Every row gives one point. The last column is the point's height on a tilted bowl or saddle (a function of degree 2), plus a little noise. Along how many of its main directions does it bend up, bend down or stay straight?

Points:
-0.26, 0.08, -0.29, -0.12
0.09, 0.13, 0.20, -0.01
0.37, 0.34, -0.22, -0.21
0.09, 0.39, -0.55, -0.31
-0.46, -0.29, 0.17, -0.32
-0.08, -0.47, 0.09, -0.14
-0.18, -0.29, 0.01, -0.07
-0.34, 0.63, -0.30, -0.46
-0.07, 0.09, 0.19, 0.00
0.14, 0.43, -0.16, -0.11
-0.04, 0.04, -0.06, 0.05
0.02, 0.38, 0.26, -0.17
-0.31, -0.45, -0.22, -0.34
-0.11, -1.08, 0.29, -0.94
-0.22, -0.36, -0.26, -0.22
-0.03, -0.43, -0.13, -0.14
Directions: 0 up, 3 down, 0 straight

Points, 26 rows:
-0.34, 0.32, -0.20, 0.61, 0.23
-0.19, -0.20, 0.57, 0.00, -0.37
-0.40, -0.03, -0.11, 0.26, 0.02
0.03, 0.22, -0.55, -0.47, -0.40
0.37, -0.62, 0.09, -0.18, -0.07
0.53, 0.34, -0.10, -0.12, -0.32
0.33, -0.20, 0.18, -0.30, 0.02
0.00, 0.27, -0.06, 0.08, -0.07
0.24, 0.04, 0.45, -0.33, -0.19
-0.54, -0.19, -0.17, -0.03, -0.23
-0.02, 0.07, -0.05, 0.10, -0.04
-0.12, 0.49, -0.02, 0.37, 0.01
0.05, 0.25, -0.17, -0.02, -0.11
0.47, -0.24, 0.32, 0.55, -0.66
-0.44, 0.12, -0.90, -0.42, -0.98
0.00, 0.37, 0.10, 0.65, -0.02
0.15, 0.42, -0.45, -0.58, -0.47
0.37, 0.39, 0.37, 0.12, -0.41
0.05, 0.37, -0.12, -0.42, -0.25
-0.37, -0.10, 0.31, 0.18, -0.12
-0.17, -0.23, -0.20, -0.37, -0.15
0.12, -0.63, -0.25, -0.29, -0.13
0.15, 0.09, -0.43, 0.45, -0.31
0.17, 0.11, 0.06, 0.14, -0.11
0.40, -0.44, 0.16, -0.04, -0.14
0.00, -0.06, -0.26, -0.28, -0.09
Directions: 1 up, 3 down, 0 straight
